Rows are points. Examples show where two turns around zero, p and q, send a point. Where does a point land after both, in the order given? Backwards means that the second turn is done in reverse. Each puzzle has new turns, and all numbers are rounded.

Turn p:
[ 0.13 -0.17 -0.14] -> [0.10 0.06 0.23]
[-0.31  0.19  0.26] -> [-0.26 -0.16 -0.32]
[ 0.11 -0.38  0.18] -> [-0.26  0.19  0.29]
[-0.05  0.25 -0.48] -> [ 0.47 -0.27 -0.05]
[ 0.34 -0.13 -0.10] -> [0.17 0.26 0.21]
[-0.22  0.24  0.28] -> [-0.22 -0.08 -0.36]
Turn q:
[-0.20  0.21  0.20] -> [ 0.20 -0.28 -0.08]
[-0.09  0.19 -0.30] -> [-0.29 -0.16 -0.16]
[-0.29 -0.30 -0.37] -> [-0.18  0.29 -0.44]
[0.41 0.04 0.24] -> [0.08 0.01 0.47]
[ 0.16 -0.14  0.23] -> [0.19 0.13 0.21]
Where do these land?
q, then p: [0.27 0.37 0.39] -> [-0.42  0.38  0.19]
q, then p: [0.19 0.11 0.27] -> [-0.21  0.28  0.01]
p, then q: [-0.39 -0.11 -0.33] -> [0.24 0.46 0.04]
q, then p: [0.18 0.00 0.12] -> [-0.14  0.14 -0.09]
q, then p: [-0.19 -0.29 -0.04] -> [ 0.33 -0.03 -0.12]
p, then q: [-0.06 -0.08 -0.40] -> [0.17 0.24 0.29]

Turn p:
[ 0.45 -0.40 -0.10 -0.42] -> [-0.29  0.22 -0.25  0.59]
[-0.18 -0.06 -0.14  0.06] -> [ 0.18  0.13 -0.05 -0.10]
[-0.15  0.06  0.39  0.29] -> [ 0.04 -0.42 -0.08 -0.28]
[ 0.21  0.04 -0.22  0.01] -> [-0.19  0.23  0.06  0.01]
[-0.32  0.37  0.06  0.06] -> [ 0.25 -0.15  0.33 -0.22]
Turn q:
[ 0.27 -0.49  0.13  0.28] -> [ 0.07  0.41 -0.40 -0.27]
[-0.31  0.11  0.05 -0.43] -> [ 0.20 -0.09  0.48  0.14]
[ 0.06 -0.13  0.15 -0.19] -> [0.08 0.24 0.12 0.04]
[ 0.48  0.18  0.07 -0.06] -> [-0.39  0.24 -0.06  0.23]
[ 0.06  0.13 -0.57  0.21] -> [-0.40 -0.36 -0.07 -0.32]
[-0.33  0.18  0.04  0.03] -> [ 0.19 -0.30  0.06  0.12]
[-0.23  0.02  0.13  0.16] -> [ 0.24 -0.15 -0.12  0.06]
Where do these land?
q, then p: [ 0.32 -0.21  0.06  0.08] -> [ 0.12  0.12  0.35 -0.05]
q, then p backwards: [ 0.05  0.15 -0.23 -0.18] -> [0.20 0.25 0.08 0.01]
q, then p backwards: [ 0.19  0.25 -0.06  0.09] -> [ 0.29 -0.09  0.13 -0.04]
q, then p backwards: [-0.62  0.18  0.25 -0.32] -> [-0.47  0.30  0.20 -0.48]
p, then q: [ 0.05 -0.36 -0.02  0.33] -> [-0.20 -0.22  0.32 -0.23]

Turn p:
[ 0.10  0.07  0.35  0.07 -0.30 -0.17] -> [-0.03 -0.28  0.04 -0.09  0.08 -0.41]
[-0.33  0.15 -0.23 -0.01 -0.50  0.02] -> [-0.19 -0.42 -0.07 -0.25  0.27  0.29]
[-0.18  0.19 -0.15  0.06  0.05 -0.36] -> [-0.03 -0.20  0.38  0.07 -0.03  0.17]
[ 0.36 -0.35 -0.08 -0.27  0.12 -0.23] -> [-0.02  0.48  0.25 -0.26 -0.05 -0.17]
[ 0.22  0.18 -0.04 -0.12  0.36  0.01] -> [ 0.23  0.16  0.07  0.04 -0.38  0.04]
[ 0.02 -0.16 -0.20  0.21 -0.24  0.12] -> [-0.38  0.00 -0.16 -0.05  0.09  0.07]
[-0.18 -0.07  0.35  0.05  0.50  0.61] -> [ 0.43  0.25 -0.51  0.53  0.02  0.00]
Turn q:
[ 0.10 -0.08  0.20  0.06  0.04 -0.27] -> [-0.03 -0.04  0.24  0.15 -0.20  0.10]
[-0.37  0.39  0.27  0.18  0.07 -0.26] -> [-0.05  0.16  0.06 -0.27 -0.23  0.56]
[ 0.15  0.12  0.00 -0.17 -0.19  0.38] -> [ 0.16 -0.30 -0.15 -0.13  0.28 -0.10]
[ 0.08 -0.22 -0.33 -0.32  0.16  0.15] -> [-0.20  0.06 -0.13  0.21  0.35 -0.29]
[ 0.20  0.04 -0.28  0.14 -0.48 -0.06] -> [ 0.14 -0.05  0.22 -0.36 -0.05 -0.41]
[ 0.40  0.39 -0.22 -0.18 -0.22  0.27] -> [ 0.29 -0.21  0.14 -0.27  0.52 -0.16]
[-0.30 -0.50  0.15 -0.04  0.22 -0.13] -> [-0.36  0.08 -0.21  0.37 -0.33  0.01]
[-0.26 -0.14  0.20  0.34  0.41 -0.08] -> [ 0.05  0.32 -0.17  0.28 -0.33  0.30]
Where do these land?
q, then p: [ 0.36 -0.27  0.05  0.28  0.26 -0.04] -> [-0.33 -0.21  0.01  0.14 -0.23 -0.35]
p, then q: [-0.15  0.34 -0.30  0.03 -0.46  0.03] -> [-0.30 -0.14 -0.45  0.21  0.03 -0.28]
q, then p: [-0.05  0.37 -0.29 -0.12 -0.04 -0.14] -> [ 0.50  0.02  0.03  0.02 -0.06  0.05]
q, then p: [ 0.27 -0.10  0.36 -0.14  0.06  0.07] -> [-0.28  0.22 -0.14  0.22  0.11 -0.19]
q, then p backwards: [-0.44  0.06  0.17 -0.07  0.13  0.39] -> [-0.11  0.04 -0.18  0.01 -0.16  0.57]
q, then p: [ 0.00 -0.41  0.40  0.27  0.32 -0.24] -> [-0.50 -0.41 -0.33  0.08  0.06 -0.16]
p, then q backwards: [ 0.02  0.01 -0.39 -0.24 -0.27 -0.06] -> [-0.26  0.40  0.04 -0.09 -0.18 -0.14]

Turn p:
[-0.17  0.09 -0.11 -0.40 -0.25  0.02  0.42  0.19] -> [-0.13 -0.39  0.03 -0.17 -0.49 -0.07 -0.15  0.13]
[-0.10  0.01  0.02  0.01  0.41  0.39  0.08  0.02] -> [-0.07  0.18 -0.01  0.25 -0.22 -0.26  0.20 -0.28]
[ 0.07 -0.44 -0.11  0.09 -0.09 -0.25 -0.29 -0.02] -> [ 0.29 -0.07  0.31  0.02  0.41  0.06 -0.14  0.01]
[ 0.23  0.03 -0.22  0.23 -0.25  0.13 -0.42  0.12] -> [ 0.04  0.09  0.15  0.08  0.34 -0.02  0.26  0.45]
[ 0.18  0.09  0.31 -0.41 -0.25 -0.09 -0.44  0.25] -> [ 0.04 -0.52 -0.11 -0.24  0.28  0.14  0.44  0.06]
[-0.14  0.09  0.08  0.31  0.16 -0.11 -0.17 -0.06] -> [ 0.06  0.27 -0.03  0.15  0.09  0.28  0.06 -0.09]
[-0.33  0.29 -0.37  0.35 -0.09  0.25  0.40 -0.50] -> [-0.45  0.65  0.17 -0.08 -0.40  0.00 -0.30  0.15]
[ 0.19 -0.42  0.23  0.23  0.23  0.41 -0.13 -0.11] -> [-0.14  0.12  0.07  0.37  0.41 -0.36  0.06 -0.31]
[ 0.03  0.22 -0.30 -0.25  0.26 -0.45 -0.01 -0.27] -> [ 0.43  0.24 -0.08 -0.50 -0.18  0.08 -0.07 -0.07]
[-0.21 -0.24  0.16 -0.05 -0.23  0.01  0.14  0.21] -> [-0.15 -0.37  0.15  0.17 -0.05  0.10 -0.16 -0.03]
[ 0.26  0.27  0.30 -0.10  0.10 -0.30  0.42  0.17] -> [ 0.09 -0.21 -0.65 -0.05 -0.17  0.04 -0.20 -0.03]
Turn q:
[ 0.07  0.38  0.40 -0.22  0.22  0.37 -0.11 -0.08] -> [ 0.35  0.51 -0.33 -0.10 -0.08  0.20 -0.07 -0.06]
[-0.41 -0.28 -0.25  0.50 -0.45 -0.10 -0.04 -0.18] -> [-0.24 -0.44  0.10  0.03  0.09 -0.23  0.56  0.41]
[-0.15 -0.02 -0.58  0.26 -0.37 -0.43  0.02 -0.09] -> [-0.20 -0.47  0.44 -0.23  0.09 -0.39  0.12  0.28]
[ 0.03  0.19  0.14 -0.08 -0.03 -0.14  0.23 -0.15] -> [ 0.20  0.04 -0.07 -0.07  0.14 -0.24 -0.03 -0.17]
[-0.18 -0.01  0.09 -0.37  0.36  0.16 -0.06 -0.01] -> [-0.01  0.46 -0.05  0.24 -0.20 -0.03 -0.15 -0.02]
[ 0.17 -0.57 -0.43  0.16 -0.47 -0.19  0.10 -0.20] -> [-0.46 -0.40  0.47  0.03  0.42 -0.03  0.32 -0.04]
[ 0.08  0.05  0.29  0.08  0.39 -0.11  0.09  0.09] -> [ 0.21 -0.03 -0.17  0.13 -0.28  0.02 -0.10 -0.31]
[ 0.28  0.10  0.22 -0.18  0.29  0.20 -0.42  0.08] -> [ 0.25  0.31  0.04  0.02 -0.20  0.49 -0.16 -0.05]
[-0.03  0.11  0.34 -0.26 -0.01  0.08 -0.08  0.36] -> [ 0.19  0.10 -0.27  0.20  0.06  0.18 -0.35  0.12]
[ 0.15  0.06 -0.22  0.10  0.08  0.17  0.28  0.18] -> [-0.30 -0.08 -0.15 -0.25 -0.05  0.01 -0.15 -0.16]
Where do these land?
q, then p: [ 0.02 -0.06  0.00 -0.14 -0.63 -0.18  0.06 -0.24] -> [ 0.38  0.02 -0.31  0.24 -0.10 -0.11 -0.03 -0.43]
p, then q: [ 0.04 -0.24  0.17 -0.27  0.19 -0.18 -0.38  0.33] -> [-0.20 -0.01  0.06  0.07  0.08  0.13  0.19 -0.61]
p, then q: [ 0.44 -0.27 -0.08  0.23 -0.02  0.39  0.09  0.32] -> [ 0.08 -0.62  0.11  0.10 -0.39 -0.10 -0.06 -0.10]
q, then p: [-0.18  0.06 -0.43  0.11  0.47 -0.07 -0.01 -0.18] -> [-0.27 -0.32 -0.02 -0.29  0.01  0.43 -0.17  0.11]
q, then p: [-0.31 -0.09 -0.01 -0.21  0.01 -0.24  0.52 -0.06] -> [ 0.39  0.26  0.01 -0.09  0.08  0.43 -0.25 -0.07]
p, then q: [ 0.19  0.32  0.39  0.08  0.19 -0.13  0.03  0.06] -> [-0.42  0.08  0.18 -0.33 -0.09 -0.14  0.04  0.01]
q, then p: [ 0.07 -0.08  0.35  0.10  0.19  0.53 -0.27 -0.46] -> [-0.43  0.21 -0.32 -0.09 -0.45 -0.33 -0.09  0.30]
q, then p backwards: [ 0.01  0.19 -0.10 -0.26 -0.37 -0.10 -0.03  0.26] -> [ 0.27 -0.22 -0.11  0.14 -0.34 -0.22  0.05 -0.08]
p, then q backwards: [-0.29  0.16 -0.30  0.36 -0.02 -0.01 -0.01 -0.02] -> [-0.08 -0.07 -0.06 -0.26  0.19  0.17 -0.43 -0.01]

Turn p:
[-0.12 -0.36 -0.16 -0.21 -0.05  0.54  0.26 -0.08 -0.01] -> [-0.32  0.18  0.28 -0.26  0.34 -0.07 -0.18 -0.05  0.37]
[-0.09  0.19 -0.05 -0.11  0.12  0.36  0.05 -0.44 -0.20] -> [-0.25  0.15  0.44 -0.05  0.15  0.15  0.09  0.29 -0.13]
[ 0.25 -0.37 -0.02  0.05  0.15 -0.24  0.09 -0.28  0.16] -> [-0.12  0.30 -0.14  0.31  0.01  0.14  0.19 -0.31  0.15]
[-0.04  0.11  0.07 -0.12  0.10  0.34  0.15  0.06  0.44] -> [-0.03  0.09 -0.03 -0.41  0.31 -0.20  0.25 -0.06 -0.05]
[ 0.29  0.02 -0.10 -0.12 -0.28  0.34  0.08 -0.16  0.02] -> [-0.02 -0.07  0.14 -0.15  0.37  0.35  0.01 -0.01  0.15]
[-0.37  0.18  0.03  0.23 -0.09 -0.61 -0.23  0.27 -0.02] -> [ 0.07 -0.24 -0.47  0.17 -0.49 -0.21 -0.18  0.14 -0.29]
[-0.10 -0.06  0.29  0.03 -0.18  0.44 -0.18 -0.14  0.01] -> [ 0.09  0.15  0.10 -0.02  0.48 -0.06 -0.21  0.23 -0.09]
[ 0.21 -0.06 -0.12  0.17  0.00  0.15  0.12 -0.06 -0.05] -> [ 0.00  0.09  0.15 -0.07  0.05  0.22 -0.07 -0.22  0.00]
[-0.07  0.21  0.37  0.16  0.15 -0.52 -0.04  0.43 -0.33] -> [ 0.36 -0.38  0.00  0.35 -0.45 -0.36 -0.05 -0.08 -0.26]
[-0.40  0.43  0.26 -0.01 -0.24 -0.84  0.03  0.44 -0.05] -> [ 0.04 -0.76 -0.48  0.26 -0.46 -0.39  0.00  0.12 -0.33]
[ 0.37 -0.32 -0.32 -0.35  0.24 -0.25 -0.28  0.06  0.14] -> [ 0.19  0.24 -0.20  0.07 -0.26  0.17  0.33 -0.03  0.59]
[ 0.06  0.02 -0.25  0.28  0.09  0.30 -0.04 -0.10 -0.11] -> [ 0.00  0.25  0.22 -0.21 -0.05  0.24 -0.19 -0.04 -0.11]
Turn q:
[-0.07 -0.09 -0.29  0.15  0.30  0.14  0.39  0.12 -0.03] -> [ 0.04 -0.12 -0.03 -0.21  0.01  0.33 -0.09  0.03  0.46]
[ 0.22 -0.20 -0.06 -0.25  0.21 -0.09 -0.06 -0.04  0.05] -> [-0.13  0.03 -0.14 -0.03  0.02 -0.28 -0.17 -0.18  0.18]
[-0.22  0.08 -0.24 -0.34  0.10  0.13  0.06 -0.19  0.29] -> [ 0.09 -0.18 -0.18 -0.29 -0.42 -0.17  0.07 -0.01  0.09]
[ 0.26 -0.16  0.57 -0.09 -1.30 -0.08 -0.05  0.07  0.03] -> [ 0.03  1.10  0.02  0.57 -0.17 -0.03  0.33  0.16 -0.65]
[-0.18 -0.11 -0.26  0.16  0.26 -0.20 -0.20 -0.07  0.20] -> [ 0.26 -0.28  0.26 -0.06 -0.05 -0.16 -0.16 -0.19  0.16]
[-0.11 -0.09  0.70  0.12 -0.22  0.01  0.16  0.13 -0.15] -> [-0.24  0.10 -0.04  0.63 -0.02  0.31  0.16  0.10 -0.20]
[ 0.15  0.20 -0.22  0.11  0.24 -0.08 -0.03 -0.40  0.01] -> [ 0.22 -0.23 -0.17 -0.29  0.15 -0.01 -0.21 -0.22 -0.14]
[ 0.14  0.07  0.07  0.08  0.10  0.26 -0.15  0.13  0.30] -> [ 0.17 -0.09 -0.12  0.07  0.17 -0.18  0.32  0.04  0.15]
[-0.02  0.28 -0.09 -0.08  0.06 -0.20  0.07  0.23 -0.09] -> [-0.25 -0.04  0.20 -0.23  0.05  0.09  0.14 -0.12 -0.03]
[-0.17  0.04 -0.17  0.14  0.24  0.11 -0.18  0.02 -0.61] -> [-0.17 -0.29  0.20 -0.15  0.27  0.10 -0.37  0.39 -0.05]
Where do these land?
q, then p: [ 0.19  0.15 -0.06  0.00 -0.26 -0.33 -0.30 -0.32  0.15] -> [ 0.03 -0.15  0.26  0.46 -0.16  0.30  0.14  0.14 -0.05]
q, then p: [ 0.41 -0.24  0.08  0.10  0.07 -0.15 -0.29  0.22 -0.01] -> [ 0.03  0.22 -0.08  0.15 -0.27 -0.10  0.29 -0.04 -0.39]
q, then p: [ 0.19  0.01 -0.29  0.20  0.17 -0.34  0.05  0.09  0.14] -> [-0.04  0.23  0.03  0.18  0.25  0.03  0.41  0.12 -0.05]
p, then q: [-0.23 -0.17  0.30  0.32  0.05  0.47  0.27  0.03 -0.03] -> [-0.28 -0.45  0.06  0.12  0.11 -0.19 -0.21 -0.19 -0.38]
q, then p: [ 0.26  0.22 -0.30 -0.20  0.13 -0.07 -0.18 -0.36 -0.16] -> [-0.02  0.01  0.05  0.22 -0.29  0.05  0.19  0.36  0.38]
p, then q: [ 0.27 -0.23 -0.21 -0.03 -0.13 -0.46  0.17  0.04 -0.21] -> [ 0.62  0.13 -0.09  0.14 -0.15  0.03 -0.03  0.14  0.00]
p, then q backwards: [-0.18  0.71  0.01 -0.16 -0.12  0.14 -0.03 -0.08 -0.25] -> [-0.49  0.43 -0.07  0.09 -0.03  0.20 -0.27  0.02 -0.33]
q, then p: [-0.39 -0.50  0.08  0.16  0.06  0.10  0.01  0.16  0.02] -> [ 0.32  0.08 -0.38 -0.10  0.24 -0.04 -0.22 -0.23 -0.21]
p, then q: [ 0.05  0.75  0.01 -0.46 -0.27  0.44  0.05 -0.31  0.17] -> [-0.70 -0.12 -0.21  0.17 -0.14  0.14  0.00  0.22  0.71]
p, then q backwards: [-0.35 -0.29  0.02  0.04 -0.03  0.30  0.06  0.32  0.11] -> [ 0.29 -0.20 -0.36 -0.25  0.15 -0.07 -0.22 -0.09 -0.10]
q, then p backwards: [-0.22 -0.41  0.34  0.04  0.33 -0.10  0.18  0.21  0.07] -> [ 0.13 -0.36 -0.06 -0.21 -0.15 -0.37  0.17 -0.11 -0.37]
